Every row gives one point. Examples show where two turns around zero, p and q, send a point. Where does a point land after both, in the order given? Backwards means that the second turn is done in reverse. Each puzzle has new turns, and all numbers are rounded.

Turn p:
[ 0.09  0.09 -0.05] -> [ 0.08  0.07 -0.09]
[ 0.12 -0.04 -0.29] -> [ 0.12 -0.15 -0.25]
[ 0.05 -0.08 -0.30] -> [ 0.05 -0.19 -0.24]
[0.21 0.20 0.23] -> [0.20 0.29 0.12]
[-0.52 -0.01 -0.39] -> [-0.52 -0.21 -0.33]
[ 0.05 -0.16  0.79] -> [0.07 0.19 0.78]
Turn q:
[0.33 0.09 0.16] -> [0.06 0.04 0.37]
[-0.06  0.06 -0.21] -> [ 0.02  0.17 -0.15]
[-0.42 -0.47 -0.30] -> [ 0.21 -0.22 -0.63]
[0.15 0.33 0.35] -> [-0.30  0.02  0.41]
Where do these land?
p, then q: [ 0.02 -0.56  0.24] -> [ 0.12 -0.57  0.20]
p, then q: [-0.16  0.32 -0.04] -> [-0.21  0.24 -0.16]
q, then p: [0.14 0.36 0.27] -> [-0.29  0.22  0.30]
q, then p: [-0.01 -0.11 -0.46] -> [ 0.25  0.11 -0.39]

Turn p:
[ 0.23  0.28 -0.19  0.59] -> [ 0.24  0.62 -0.24 -0.10]
[ 0.09  0.01 -0.07 -0.34] -> [-0.06 -0.23  0.13 -0.24]
[-0.01 -0.22  0.53 -0.36] -> [ 0.03 -0.38  0.48  0.28]
[-0.11  0.27  0.01  0.51] -> [-0.03  0.54 -0.16  0.17]
[-0.11  0.17 -0.06 -0.17] -> [-0.24 -0.01  0.06 -0.12]
[-0.10 -0.51 -0.23 -0.23] -> [ 0.05 -0.54 -0.28  0.01]
Turn q:
[-0.16 -0.06  0.09 -0.34] -> [-0.23 -0.05  0.25 -0.19]
[ 0.32  0.01 -0.21  0.03] -> [ 0.05  0.30 -0.23 -0.03]
[-0.40 -0.11 -0.26  0.33] -> [-0.09 -0.46 -0.34  0.12]
[ 0.23 -0.39  0.33 -0.41] -> [ 0.13  0.16  0.35 -0.56]
[-0.27  0.58 -0.22  0.39] -> [-0.15 -0.13 -0.20  0.73]
[ 0.28 -0.03  0.27 -0.01] -> [ 0.28  0.19  0.18 -0.07]
Where do these land?
q, then p: [-0.13  0.10 -0.23 -0.36] -> [-0.41 -0.03 -0.05  0.19]
p, then q: [ 0.42 -0.18  0.29  0.23] -> [0.41 0.42 0.02 0.06]
p, then q: [-0.33 -0.21 -0.53 -0.02] -> [-0.42 -0.16 -0.43 -0.21]
p, then q: [-0.26 -0.18  0.09 -0.01] -> [ 0.11 -0.23 -0.21  0.00]
q, then p: [0.30 0.47 0.38 0.17] -> [0.31 0.57 0.23 0.08]

Turn p:
[ 0.31 -0.24 -0.14 -0.45 -0.25  0.05] -> [ 0.18  0.30  0.01 -0.47 -0.29  0.12]
[ 0.10 -0.24 -0.04  0.23 -0.65 -0.10] -> [ 0.52 -0.08 -0.34 -0.01 -0.35 -0.18]
[ 0.35  0.11  0.02 -0.20 -0.12  0.40] -> [ 0.03  0.19  0.01 -0.05 -0.27  0.49]
[-0.06  0.01  0.49  0.31  0.25 -0.29] -> [ 0.19 -0.26  0.39  0.34  0.30 -0.17]
[-0.07 -0.48  0.11 -0.12 -0.29  0.20] -> [ 0.16 -0.29  0.03 -0.34 -0.40 -0.02]
[-0.42  0.22 -0.07  0.09  0.42 -0.37] -> [-0.37 -0.01  0.08  0.19  0.45 -0.41]
[-0.49  0.49  0.00  0.01  0.39 -0.16] -> [-0.58  0.06  0.12  0.39  0.28 -0.27]
[ 0.28  0.13 -0.36  0.15  0.23  0.27] -> [-0.11  0.08 -0.31 -0.03  0.26  0.44]
Turn q:
[ 0.18 -0.38 -0.18  0.20  0.17  0.74] -> [ 0.63 -0.42 -0.44  0.07  0.21  0.06]
[ 0.09 -0.30  0.50  0.22  0.04  0.14] -> [ 0.35 -0.23  0.07 -0.10 -0.45  0.17]
[ 0.07  0.46  0.01  0.01  0.25 -0.18] -> [-0.14  0.09  0.34  0.34  0.06 -0.21]
[-0.16 -0.02  0.24  0.15 -0.08 -0.19] -> [-0.18 -0.08  0.09 -0.06 -0.31  0.06]
[ 0.02 -0.01 -0.23  0.08 -1.02 -0.25] -> [-0.49  0.54 -0.60 -0.05 -0.20  0.47]
[-0.17  0.07 -0.06 -0.45  0.27  0.21] -> [ 0.08 -0.12  0.28 -0.16  0.48  0.01]
[-0.19  0.61 -0.36 -0.16  0.32 -0.22] -> [-0.43  0.06  0.31  0.31  0.44 -0.36]
[ 0.15 -0.07  0.06 -0.29 -0.04 -0.21] -> [ 0.05  0.31  0.14 -0.20  0.00 -0.02]
[ 0.02 -0.35  0.03  0.22  0.10 -0.04] -> [ 0.15 -0.15 -0.17 -0.16 -0.24 -0.17]
Where do these land?
q, then p backwards: [ 0.07 -0.05 -0.43  0.21  0.24  0.15] -> [-0.20 -0.01 -0.16  0.41 -0.07 -0.28]
q, then p: [ 0.02  0.39 -0.17 -0.18  0.07  0.00] -> [-0.13 -0.18  0.14  0.27  0.28 -0.01]
p, then q backwards: [ 0.02 -0.08  0.20 -0.23 -0.44  0.07] -> [ 0.21 -0.18  0.37  0.20  0.02 -0.21]
q, then p backwards: [-0.18 -0.16 -0.14 -0.13  0.22  0.14] -> [-0.06 -0.30 -0.06  0.13  0.18 -0.13]
q, then p: [ 0.22 -0.17 -0.16 -0.12 -0.14 -1.02] -> [-0.26  0.67  0.04  0.47 -0.25 -0.62]
p, then q backwards: [-0.08 -0.20  0.31  0.90  0.19  0.04] -> [-0.20  0.14 -0.11  0.30  0.42  0.81]
p, then q: [-0.19 -0.12  0.34 -0.20 -0.43  0.16] -> [-0.11  0.29 -0.20 -0.14 -0.30  0.41]
p, then q backwards: [ 0.18 -0.22  0.06  0.02  0.19  0.19] -> [-0.18 -0.09  0.18 -0.18 -0.05  0.22]
q, then p: [-0.06  0.62  0.00 -0.28  0.12  0.29] -> [-0.08 -0.50  0.29  0.28  0.31  0.24]
